Rows are points. Two turns around zero, p and q, are shown by what they do to some points. Where does a point land after both, in the order given? Backwards means that the second turn is done in reverse. Each puzzle has new turns, and all numbers are rounded.
In the rows, zero is written as 128.

Turn p:
[100 115] => [104 109]
[105 136] => [104 130]
[142 177] => [130 179]
[138 113] => [141 116]
[155  99] => [161 106]
Turn q:
[ 78 140] => [ 77 133]
[134 128] => [134 129]
[132 106] => [135 107]
[168 138] => [166 143]
Where do these land?
q, then p backwards: [117 178] => [122 179]
q, then p: [142 128] => [141 133]
p, then q: [111  91] => [126  87]
q, then p backwards: [142 116] => [141 115]

Turn p:
[117 109] => [110 116]
[135 141] => [140 137]
[121 176] => [143 174]
[139  87] => [120  86]
Turn q:
[148  85] => [ 87 104]
[129 152] => [152 129]
[108 148] => [146 150]
Where do these land?
q, then p: [123 103] => [106 142]
p, then q backwards: [ 98 124] => [116 100]
q, then p: [163 157] => [143  85]

Turn p:
[101 117  99] => [153 116  98]
[134 122 179] => [ 93 106 159]
[164 146 102] => [143 173 137]
[120 155 104] => [129 152  99]
[150 128 156] => [109 130 158]
[ 99 100 130] => [139  91 118]
Turn q:
[120 147  96] => [ 93 129 114]
[118  85 112] => [150 112  89]
[143 142 198] => [162 135 192]
[147 146 100] => [102 154 116]
[115 123 120] => [124 116 119]
[124 125 142] => [138 122 137]
Where do these land?
q, then p: [132 149 151] => [101 117 139]
p, then q: [141 120 152] => [145 111 143]
q, then p backwards: [154 135 131] => [149 142 118]
p, then q backwards: [ 85 108  79] => [120  61 118]

Turn p:
[104  97 167 117] => [ 74 116 132 116]
[147 173 105 167] => [172 158 127 168]
[121 137 131 109] => [125 130 110 116]
[171 129 107 122] => [166 137 148 108]
[ 97 104 129 125] => [104  97 122 132]
Turn q:
[ 79  77 144 142] => [ 92 111  66 122]
[124 162 125 128] => [126 150 147 147]
[116  97 161 145] => [109  92 101 137]
[154 154 118  95] => [137 141 173 111]
[159 149  98 115] => [160 148 157 115]
[136 128 121 142] => [144 127 123 134]
Where do these land?
p, then q: [121 105  97 108] => [133 107 119  91]
q, then p: [129 128 105  82] => [116 146  93  98]
q, then p backwards: [114 140 150 151] => [102 132 130 154]
q, then p: [152 121 183 131] => [ 89  98 163 131]
q, then p: [ 97 140  87 157] => [177 148 112 152]
p, then q: [155 135 146 139] => [117 129 152 150]

Turn p:
[160 112 109 113] => [156 120  97 120]
[111 106 132 127] => [126 108 143 115]
[147 160  77 138] => [113 165  80 114]
[114 108 174 153] => [112  93 159 158]
[108 154 147 109] => [133 154 160 133]
Turn q:
[116 149 141  94] => [112 124 105  94]
[ 68 120 128 109] => [ 97  80 101 131]
[155 138 125 148] => [140 158 138 137]
[168 144 128 135] => [147 165 137 120]
[132  98 158 160] => [111 126 175 146]
[152  89  91 135] => [179 113 146 148]
[104 158 126 114] => [109 129  93 120]
Where do these land?
p, then q: [103 111 160 152] => [ 97 104 158 138]
q, then p: [159 144 161 116] => [152 162 155 133]
q, then p: [ 95 136  95 112] => [120 112  95  95]
q, then p backwards: [143 119 109 174] => [145 155 169 120]
p, then q: [120 162 104 109] => [123 151  94 107]
p, then q: [149  96 139 105] => [160 131 160 122]

Turn p:
[149 104 140 105 161 122] => [138  96 159 134 135 103]
[109 115 146 118 159 119] => [123 118 142 134 164 109]
[ 97 142 108 114 136 198] => [141 104 115 118 160 196]
[162 153 135 132 146 101] => [132 150 171 126 109 113]
[139 131 125 179  96 110] => [122 168 105 156  94 123]
[ 93 128  84 126 101 111] => [147 150  79  98 135 123]
[146 118 133 102 156 138] => [139  97 157 125 134 124]
[129 133 153 147  69 124] => [ 82 143  97 133  93 131]
Turn q:
[110 137 118  97 122 159] => [114 126 140  88 109 141]
[124 123 135  89 127  80] => [154 112 148 122 116  79]
[149 149 123 150 110 134] => [147 152 122 140 129 154]
[120 109 139 140  77 125] => [127 130 173 159 121 145]
[170 111 150 108 112 116] => [170  99 147 133 147 133]
[114 135 146 150 146 131] => [108 145 119 132 151 120]
[108 131  85 161 202 150] => [ 77 131  47 122 121 122]
Where do these land?
q, then p backwards: [130 147 132 114 106  94] => [153 130 108 136 149 102]
p, then q: [121 143  94 118 146 173] => [129  99 111 102 149 168]
p, then q: [ 98 108 160 117  93 121] => [ 95 124 124 133  86  99]
q, then p backwards: [150 102 122 135 115 112] => [144 103 125 139 143 149]
q, then p backwards: [147 113 156 110 137 101] => [125  99 121 111 163 119]
p, then q: [103 149  76 162 186 169] => [145 128  65 103 180 177]
p, then q backwards: [148 134 156 139 113 125] => [ 97 117 113 137 116 128]

Turn p:
[156 172 163  84 135 140 168 145] => [133 171 174 180 126 137 159 111]
[119  98 117 126  91  98  92 169] => [129 129  89 114 117 154 130 190]
[154 112 117 118 155 110  98 100] => [156 100 156 107 153 123 116 145]
[111 115 163 133 133 162 144 162] => [ 96 128 105 159 142 154 151 108]
[173 112 116 116 158 112 140 129] => [179 111 142 149 147 124 130 133]
[103 149 127 131 141 146  92  85] => [ 94 126 155  87 146 113 107 116]
[118  91 108 133 115 155 146 102] => [142 116 100  95 129 125 147  93]
[106 105 121 140 106 100 159 134] => [132 113  94 131  91 112 148 135]
[131 156 156 135  88 134 130 104] => [110 142 153 115  87 149 124 110]
[110 170  93 165 159 123 110 148] => [110 143 113 144 143  91  68 138]
Turn q:
[101 113  96 104 114 138 158 159] => [112 162 107 122 102 114 158 160]
[160 145  84 103 133 121 140 125] => [129 186 113 133 140 130 113 115]
[118 136 181 139 112 119 138  76] => [160  86 151 132  92 133 124  88]
[157 161 124 103 128 113 128 153] => [141 167 149 124 153 105 121 126]
[146 146 166 184 108 101 132  77] => [159  75 135 167 118 115  96  79]
[174 138 158 143 125 142 107  85] => [155 108 151 156 150 163 115  89]
[139 124 119 122 151 137 158 156] => [ 98 151 125 126 140 113 154 120]
[104  98 128 134 110 136 109 152] => [129 107 115 125 128 130 146 171]
[101  93 113 110 149 114 121 147] => [113 127  98  85 130 127 140 150]
[ 79 126 112 137 151 158  87 148] => [ 85 110 136 108 126 151 113 181]
Where do these land?
p, then q backwards: [150 154 124 115 137 100 105 174] => [133 152  96 129  91 150  96 149]
p, then q backwards: [156 116 118 116 115 156 128 117] => [150 119 139  97 132 123 119 107]
p, then q backwards: [158 109 100 155 163 149 118 152] => [170 119 114 152 121 100  90 113]
q, then p backwards: [130 136 157  96  84  85 174 168] => [120 136  78  80 133  96 181 101]
q, then p: [ 85 109 153 164 109 148 111  91] => [138 110  77 101 126 176 148 119]
p, then q backwards: [113 122 107 128 160 170 114 124] => [164 122 123 134 166 103 119 142]
q, then p: [133 131 159 146 120 166 155  96] => [117 102 118 112  97 147 133  82]
p, then q: [107 152  98 124 114  95 131 101] => [175 141 131 110 130  95 121 140]
q, then p: [119 123 135 109 148  84 116 129] => [150 136 154 116 146 121 149 156]

Turn p:
[107 127 149 154 225 163 121 121] => [153 122  81  87 134  91 137  48]
[117 118 120 110 106 135 143  58] => [108 163 132 126  65 153 128 125]
[115 130 115 150 108 123 131 150] => [126 127 144 160 146 123 120 126]
[117 106 117 138 148 133 113 147] => [135 126  98 143 148 125 128 114]
[121 143 122 130 113 150 117 127] => [104 142 134 127 136 120 114 126]
[126 130 119 159 131 118 144 123] => [148 132 146 141 128 133 124 107]
[149 142 111  99 111 109 138 142] => [137 138 143 127 135 128 140 174]
[157 133 140 113 118 109 105 126] => [132 112 127 108 128 143 111 160]
[161 118 151 107 122 137 132 141] => [115 108 128 104 140 147 150 146]
[111 134 135 121  99 103 134 145] => [123 110 146 156 121 117 127 152]
Turn q:
[136 168 155 117  90 116 133 159] => [155 139 149  68 127 117 134 132]
[127 108 124 143 161 134 148  82] => [101 150 110 173 117 126 104 123]
[142  93 101 113 137 125 146 116] => [129 129 140 167 118 162 120 125]
[137 108 121 138 164 152 143 128] => [ 97 140 128 156 150 143 126 116]
[ 92 119 142 163 127 118 130 134] => [115 132 131 140 121  86 156 133]
[101 151 159 118 124  99 101 150] => [163 111 131 105 143  82 134 126]
[136 164 114 133 114 116 116 146] => [149 128 111  95 125 135 149 119]
[160  88 119 121 128 144 109 101] => [118 116 118 156 132 162 107 164]
[120 152 117 106 106 147 126 136] => [125 106 135  94 116 138 124 114]
Where do these land?
p, then q: [119 111 156 136 103 129 128 122] => [103 112 139 139 116 113 134 146]
q, then p: [123  89 120 156 137 110 115 150] => [154 116 154 140 143 131 152  96]
q, then p: [137 152 161 123 137 124 142 125] => [140 127 122 104 121 109 109 151]
q, then p: [126 137 140 124 123 168 132 119] => [112 125 101 140 114 105 122 134]
p, then q: [160 143 105 119 108 149 112 129] => [126 111 125 107 159 115 123  95]
p, then q backwards: [144 124 104  87 161 116 133 100] => [155 158 125 157  97  95 124 120]
q, then p: [ 99 174 122 108 141 106 100 145] => [158 149 110 114 100 170 139 152]
q, then p: [ 92 135 141 168 126 132 136 102] => [145 128 149 171 108 112 112 148]
p, then q: [154  88 103 131 115 119 154 161] => [ 81 167 131 131 153 141 139 110]

Turn p:
[ 78 149 105 127 103 112 116 130 129] => [113 148 145 166 103 110  98 139 138]
[ 73  79 102 151 146 145 125 123 126] => [ 84  85 124 132 107  97 117 116 169]
[143  44 151 128  65 179 109 109 112] => [ 75  70 157  60 109 169 103 143 101]
[150 140 135 112 148 130 126 225 122] => [175 136 127 110 199 114 103 164 161]
[153 110 140 147 101 109 129 110 117] => [138 102 124 124 113 147 118 124  89]
[147 158 154 136 130 137 143 124 117] => [136 134 123 140 147 145 157 145 108]
[108 143 121 128 138 113 138 117 115] => [120 139 111 152 121 111 131 128 125]
[134 139 151 127 130 119 115 113 159] => [143 137 157 127 122 124 149 112 113]
[149 150 127 111 147 121 105 126 120] => [134 155 124 130 156 133 127 105 119]
[156 154 107 134 146 133 142 123 149] => [154 144 115 137 128 152 151 114 148]
[117 143 116 107 155 109 160 109 143] => [137 158 101 132 105 104 154 120 137]
Turn q:
[170 134 112 126 127 139 136 198 128] => [158  89  99 112 136 145 135 180 106]
[113 115 121 155  96 128 145 110 117] => [120 121 118 131 111 135 153  98 158]
[123 143 127 146 145  95 119 129 119] => [150 130 141 147 133  98 136 132 135]
[146 100 116 110 148 128 130 128 154] => [105 115 127 108 161 122 109 139 126]
[101 116 222 144 103 136 113  99 139] => [118 157 195 143  90 176 106 117 171]
[ 61 154 110 123 143 143 107 124 142] => [108 190 100 164 123 113 126 136 128]
[168 122 111 111  96 126 136 105 143] => [130 107 115  79 124 125 109 102 130]
[135 127 125 137 136 144 114 112 116] => [135 129 126 141 141 138 121 107 121]
[163 135 126 132 140 111 175  91 117] => [138 118 156  88 147 113 161  94 118]
[100 134 110  96 146 131 104 184 106] => [117 124 102 168 115 115 122 175  87]
Where do these land?
q, then p: [125 123 123 123 110  84 110 156 100] => [153  90 133 120 109 127  91 132 110]
q, then p: [ 91 124 152  93 164 152  96 112 154] => [108 141 162 186 169 112 129 128 128]
q, then p backwards: [133 142 168 155 105 117 120  85 100] => [135 135 108 145 127 114  96 111 188]
q, then p: [100 139 102 116 143 159 153 116 113] => [106 142  90 164 118 127 137 144 137]
p, then q: [127 149 133 171 128 122 127 128 135] => [138 111 138 129 148 152 144 120 153]
p, then q: [109  97 133 146  98 147 141  90 152] => [ 91 116 127 122  81 156 133 124 150]
p, then q: [134  98 127 170 138 166 103 146  92] => [ 75 129 132 163 172 140 114 135 140]
p, then q backwards: [168 138 138 112 150  99 137 150 160] => [160 181 120 157 133 124 133 117 133]
q, then p backwards: [131 170 153 101 108 146 141 111 157] => [150 125 120  72  99 123 128 117 150]
p, then q: [128 110  94 123 126 110 162 162 101] => [136 107  81 130 142 104  96 146 132]
p, then q: [164 119  85  99 139 105 119 151 145] => [150 142 114  98 143 115  77 109 107]

Turn p:
[126 156 177 147 126  91 117 155 126] => [ 94 132 169 165 124 127 140  92 118]
[125 114 171 103 143 106 110 145 152] => [105  92 155 149 124 128 144 121 164]
[169 112 135 136 120 106 126 110 154] => [138 148 138 160 139 114 114 143 164]
[103 149  79 107 123 136 151 119 120] => [120 126  92 100 136 115 133 157  91]
[ 97 110  80 118 134 156 160  75  95] => [176 112  62 108 117 123 121 154  92]
[138 108  93 137 149 142 191 133 127] => [142 141  84 133 154 175 129 161 118]
[121 131 147 141  90 140 112 143 134] => [107 144 144 118  96 129 110 112 135]
[125 136 129 130 103 119  87 160  91] => [124 127 183 106 111 125 117 119 100]
[141 152 129 108 113 172 102 111  98] => [155 147 135  84  99 106 154 119 125]
[135 111 139 153 178 111 124 130 184] => [118 110 118 157 180 138 117 103 174]
Turn q:
[130 119 113 147 102 107 136 104 104] => [123 153 115 118 114 107 161 118 145]
[ 85 138 107 179 122 169  87 110 111] => [ 63 124  85 127 162 155 151 108 136]
[118 110 102  96 164 146 135 107 160] => [164  76 131 122 151 145 138 132 144]
[148 168 186 152 100 108 167 117 108] => [113 196 148 143  85 132 103 142 159]
[143 132 149 114 124 139 132 148  92] => [133 161 150 123 130 136 113 108 107]
[129 158 145 108 135  90 149 146 122] => [147 159 145 124 126 116 109 170 122]
[114 114 181 135 105 109 133 133 108] => [ 95 155 175 133 111 113 132 129 128]
[120 110 103 107 119 156 124 161 157] => [140  88 123 133 122 149 140 127  85]
[163 111  96 129 178 121 132 161 159] => [177  94 106 165 147 103 107 127 110]
[131 119  99 113 133 135  84  94 160] => [126  73 102  93 133 122 125 118 143]
Where do these land?
q, then p: [ 89 154 124 151 154  79 125 149 138] => [ 92 109 155 128 171 163 123 116  99]
p, then q: [164 113 142 138  85 113 168 142  92] => [ 92 172 109 147 106 161 102 117 101]
p, then q: [111 131  75 104 137 175 128 110 163] => [182  92 118  97 147 120 139 152  95]
p, then q: [172 163 158 135 125 101 138 131  97] => [116 184 131 159 116 140 109 140 157]
q, then p backwards: [117 119 139 107 142 185 147 116 154] => [124  82 154 136 160 128 129 164 114]
p, then q: [149 120 142 118 114 101 112 169 107] => [ 96 142 170 147 119 142 107 123 124]
q, then p: [110 124 128 131 150 104 113 124  91] => [116 105 125 148 157 122 158 120 118]
q, then p: [119  97 128  89 122 139 115  81 164] => [131 103 118 141  97 144 122 164 182]
p, then q backwards: [130 106 101 147 150 165 120 114 167] => [149 161 106 127 160 136 108  87 120]
q, then p: [120 153 142 160 102 117 113 144 105] => [101 121 122 112 126 109 129 113  83]

Turn p:
[141 141 112 114 134 133 113 150 151 154 139] => [115 114 121 148 120 120 105 152 108 137 111]
[151 127 116 137  98 138 144 137 118 116  86] => [123 104 122 126 160 138 130 110 135 160 159]
[112 116 113 111 144 115 133  82 148 152 133] => [110 146 116 114  82 123 103 128 138 108 141]
[ 93 137 114 175 128 150  75 158 135 140 135] => [163 136 177 134 127  89 114 158 125 165 109]
[141 126 134 144 120 149 142 108 139 117 149] => [121 115 132 118 130 138 139 148 163 118 125]
[ 84 136 152 112 107  79 130 140 123  91 154] => [131 179 111 113 158 105 146  99 127 108  86]
[147 123 130 125 112 137 116  96 113 150 135] => [133 127 133 125 121 165  99 132 145 123 132]
[143 141 139 113 142 127 101 122 105 144 136] => [136 133 144 153 121 155 112 126 113 113 118]
[139 135 104 122 149  91 136 109 129 137 148] => [ 87 153 127 124 102 144 129 131 115 124 122]
[130 141 124 111 116 123 147 141 132  51 112] => [105 140 110 150 179 106 170 107 145 122 144]
[147  94 116 121 143 140 136 131 127 143 148] => [133 125 107 126 108 149 134 164 119 127 138]
[ 72 140 116 136 145 142 147 137 130 149 131] => [146 127 125 126  83  92 139 114 135 148 109]
[146 110 140 132 114 138 134 142 110 127  31] => [150  88 130 122 160 129 120  82 104 149 197]
[146 126 181 139 139 128 138 139 130 123 154] => [139 106 136 113 141 142 153 140 118  90 101]
Turn q:
[ 95 118 118 119 136 128 154 130 112  95 152] => [127 101 129 133  90 138 156 115 103 138 134]
[117 133 141 158 129 103 102  81 132 138 141] => [ 91 131 130 107 134 138 126 121 169 139 162]
[139 115 173 125 127 131 120 129 129 165 131] => [130 158 145  98 153 131 137 116 139 104 118]
[ 98 135 126 133 112 100 111 173 118 101 117] => [117 118 128 127 127 138 117 157  74 119 159]
[138 115 143 137 114 133 126 129 189  94  77] => [ 99 122 166 161 122 116  73 137 130  93 109]
[139 117 126 142 116 122 156 123 106  97 140] => [113 116 101 150 116 139 141 101 115 118 129]
[147 146 132 110 149 129 143 101 123 123 121] => [153 133 129 150 118 118 133 111 156 124 139]
[151 133 134 110  81 179 128 155 102 141 113] => [145 148 124 161 173 146 153 149 108 119  85]
[114 140  69 127 127 106 136 121 169 180 131] => [118 135 123 108 129  66 110 141 134 190 121]
[134 153 144 157 136 126 116 117 132 132 144] => [114 149 113 117 117 140 127 140 156 122 142]
[109 112 124 129 167 130 137 142 113 148 111] => [159 137 140 105 117 140 111 108 111 148 127]
[155 118 108  89 141 147 108 134 111 120 159] => [169  88 109 121 139 126 153 138 140 120 112]
Where do these land?
q, then p: [164 134 149  96 163 138 135 146 145 135 115] => [ 90 124 142 137 177 140 129 128 118 109 144]
p, then q: [154 134 114 162 114 169 129 132 134 146 131] => [127 137 146  88 143 125 118 125 113 113  88]
p, then q: [131 115 171 184  74 111 120 129 156 147 176] => [199 116 186 134 142 106 101 142 111  89 126]
q, then p: [125 156 130 100 122 159 140 126 112 120 120] => [118  90 143 109 138 141 150 130 126 142 123]
q, then p: [134 148 108 139 143 121 125 129  86 120 140] => [115 124 118 137 111 148 126 160 141 157 125]
p, then q backwards: [138 124 140 140 129 133 174 131 141 118 123] => [128 112 126 120 121 117 117 117 121 121 173]
q, then p: [119 139 130 134 149 133 138 131 163 118 126] => [133 131 127 119 163 120 106 120 129 132 116]
p, then q: [ 98 106 111 123 104 121 111 111 108 155 165] => [143 146 125 153 158 109 117 179 142 127 122]
q, then p: [143 101 124 126 111 131 120 101 164 103 132] => [144 146 128  96 134  90 127 131 125 113 154]
p, then q: [ 92 105 136 128 166  98  82 144  97 124 115] => [141 159  82 155 140 141 157 126 146 101 168]
q, then p: [140 136 115 106 128 111 111 121 152 137 107] => [119 142 141 117 135 123 125 143  92 109 119]
q, then p: [105 126 106 112 145 124 108  88  95 137  98] => [136 101 138 113  95 152 111 169 123 101 115]
q, then p: [122 141 130 114 116 113 170 176 111 105 115] => [131 149 150 126 144 175 157 106 138 159 121]
